Each row of a before or after table is a point. One or more steps were done to the points. Then noise was added and the rows were shuffled. The steps act on how far a point lies along the listed directions, d1 being the first. Write out the steps. A step turns or swaps two directions, mirrors them in a line or flattens them onto one, adds a multiple of one to another, or multiplies one. Angles are multiples of 10 degrees, from the lower direction toward the higher: turns from -170 to 170, lines from 10 to 170 but not 90. Use the fewest steps. Two steps may share a direction if one is a turn and the other turns, adds or multiplies; they go together, in the order done. Otherwise the lowest direction goes first.
In the rows, zero is written as 128.

Directions:
(1): [185 127 102]
(2): [102 117  72]
(3): [124 190 118]
Before (10 x 3):
[[169 124  70]
 [167 130 125]
 [135 159 165]
 [147 119  67]
 [119 138 189]
 [131 145 111]
 [144 142 133]
 [155 117  90]
 [189 165 101]
 [137  76  79]]
After (10 x 3):
[[219 147 119]
 [ 86  83 127]
 [ 47  94 120]
 [213 159 131]
 [151 119 140]
 [190  96 119]
 [189 150 120]
 [191 193 111]
 [131 109 124]
 [150 118 107]]
Steps: add 0.7 times d2 to d1; turn d2 and d3 by 150 degrees

Directions:
(1): [ 78 140 159  97 105  75 168  96]
(2): [ 76 125 179 141 184 170 129 137]
(3): [145 204 153 130 144 109  76 107]
(4): [ 94 112 117 107 134  84  79 193]
(5): [147  93 191 105  77 150  91 124]
Before, 10 rows:
[[155 106 192  92  75 123 141  85]
 [108 150 161 127 133 111 140 126]
 [125 154 117 125 157 103  71 186]
 [167 150  56 181 186 190 140 134]
 [158 102 139 100  54 138 152 129]
 [187 208  32 167 169  94 114 103]
 [105 176  78 146 172  83  89 175]
 [142 115 142 114  94 151 189 126]
 [114  85 143 113  92 131 158 122]
 [176 106 154 136 109 185 129 105]]
After (10 x 8):
[[138 123 148 112  93 140 189 119]
 [213 164  20 179 163 134 107 128]
 [130 144 117 127 154 112  69 190]
 [107  99 149 107  94 118 162 111]
 [146 125 151  93  54 117 157 115]
 [121 147  67 156 170 110  84 194]
 [108 157 143 135 147 111 146 129]
 [137 144 186  89  91  94 153  70]
 [166 118 175 124  99 169 126  90]
 [186 108  82 173 155 220 123 144]]
Steps: turn d3 and d5 by -20 degrees; turn d1 and d5 by -30 degrees

Directions:
(1): [ 74 143 214 127 162 138  89 121  89 125 156 115]
(2): [136  90 161  76 134  99 189 153 112  67 114  97]
(3): [106  82 123 192 190 112 121 103 161 101  79 119]
(4): [100 201  83 114 161  86 152  85  90 105 117 136]
(5): [131 105 107  84 166 220 144  87 106 141 109 122]
(6): [103 154 120  75 120 145  71 137 194  72 108 136]
Before:
[[ 76 126 166 200 163 163  60  99 125 161 134 137]
 [118  69 187 115 130 141 122 162 153 103 139  99]
 [152  35 101 215 154 192 120 102 156 152  95 142]
 [115 108 105 184 189 159  87 108 157 152 119 124]
 [138 128 101  26 174 200 185  83  93  92  90 103]
 [147 115 128 119 123 124 144 156 134  85 118  99]
 [ 98 123 143  92 127 135  72 124 157  67 106 106]
 [ 99 172 121 107 113 132 105 128 120 133 168 110]
 [ 96 189 168  76 140 152 112 118  88  88 127 117]
 [ 97 204 117  51 142 209  72  74 132 148 151 142]]
After:
[[ 72 124 183 190 167 161  61 104 119 154 136 134]
 [ 95 185 169  73 143 150 122 121  87  86 124 112]
 [ 88 202 129  44 145 208  74  75 125 145 149 142]
 [121  67 180 112 128 141 124 164 153  99 131  99]
 [ 97 125 140  90 126 133  72 123 156  65 107 106]
 [140 129  88  28 168 200 183  86  96  95  86 101]
 [109 109 116 182 193 160  84 105 151 152 122 121]
 [150  36 103 217 157 197 112 102 158 155  98 141]
 [153 115 122 126 121 123 143 160 142  87 116  94]
 [ 98 170 128 107 115 130 102 129 116 131 166 109]]
Steps: turn d1 and d2 by 10 degrees

Directions:
(1): [125 189 122 110 121 141 101 110 142 173 135  99 146 101  66 227 126 179
 105 117]
(2): [143 204  96  96 184 151  63 138 105 133 114 107  82 104 191 106 124  96
 100 133]
(3): [ 71  93  85  58 103 141  88 144 175 152  74 163 164 112 124  81 131 157
 104 110]
(4): [101 168 146 155  80 179 154  99  91 149  94 113 160 194 170 113  64 144
  92 110]
(5): [115 148 117 189 146  81 116 160  67 149  87 169 100  96  70  88  83 172
 133 138]
Before (14 x 20):
[[119  47 159 128  80 130 170 123 159  83 166 134 159 163 156 129 161  97
  134 129]
 [100 102 120  94 132 111 110 149 175 125 115 145 132  98 108 135 159 106
  128 122]
 [ 98 121  98 125 133 122 108 139 146 154 120 141 143 114 122 132 114 163
  122 145]
 [155 110 146 117 118 125 142 112 187 106 198  93 135 135 111 232 162 102
  150 131]
 [ 88 158 104  94 141 151  82 148 154 143  96 116 138 128 127 112 118 124
   94 115]
 [ 92  81 118  78  96 150 134 115 183 138 122 137 175 138 122 149 166 161
  140 101]
 [120 144 158 152  89 142 158 105 119 121 127 115 127 175 122 142  84 154
  138 126]
 [166 115 139 116 149 119 122 129 143 104 183 111 114 116 138 169 177  84
  150 142]
 [123 148  95  60 145 131  67 143 168 153 129 120 117  65 108 157 154 156
  115 106]
 [106 105 123  49  81 134 115  98 214 161 118 110 188 127  79 193 165 146
  126  95]
 [157 106 139 119 126 101 125 120 161 144 172 117 134  95  62 225 166 144
  155 128]
 [142  95 188 162  83 145 193 100 133  94 167 119 167 193 159 162 143  99
  156 127]
 [111 130 156 105  85 167 149  95 166 118 123 127 157 165 174 150 137 125
  104 105]
 [137 114 131  93 121 150 118 129 113 124 119 110 115 164 193  85 100  91
  113 133]]
After, 14 rows:
[[ 97 180 130 110  63 169 110  88 140 208 108 102 187 142  72 237  86 207
   87  94]
 [129 150 134 165 163  94 118 157 126 131 146 117 111 103  53 164 132 134
  138 135]
 [128 176 112  80 143 152  79 124 147 123 121 107  95 126 157 132 120 125
  120 129]
 [ 59 151  94  93  69 156  90 125 164 183  78 135 180 134  83 170  77 195
   84 101]
 [ 84 135 100  84 123 156  79 147 128 130  64 163 142 142 210  40 116 109
  106 118]
 [ 84  79 124 112  74 136 132 130 148 144 102 158 177 144 111 114 122 152
  121 117]
 [106 189 117 171 138 129 113 132  67 169  87 138 117 122 106 129  90 193
  125 114]
 [128 156 146 161 100 104 138 121 125 173 150 115 141  91  12 232 110 216
  129 104]
 [145  51 122 111 154  83 117 171 114  96 119 157  85 116 149  39 128  91
  156 153]
 [108 247 124 154 113 117  85 108  88 220  68 111 142 104  23 206  62 216
   94 102]
 [ 99 136 155 180 108 108 157 132 107 134 105 142 132 138  93 140  96 129
  127 119]
 [ 81 103 115 146 108 133 118 157  84 110  76 174 123 152 201   6  89 107
   98 128]
 [129 154 123 166 144 122 131 124 121 148 152 110 129 125 119 178 109 153
  130 152]
 [107 168 112 120 150 113  86 147 121 137  83 168  98  87 128 101 123 151
  106 120]]
Steps: multiply d1 by 2; turn d2 and d4 by -120 degrees; turn d3 and d5 by 130 degrees
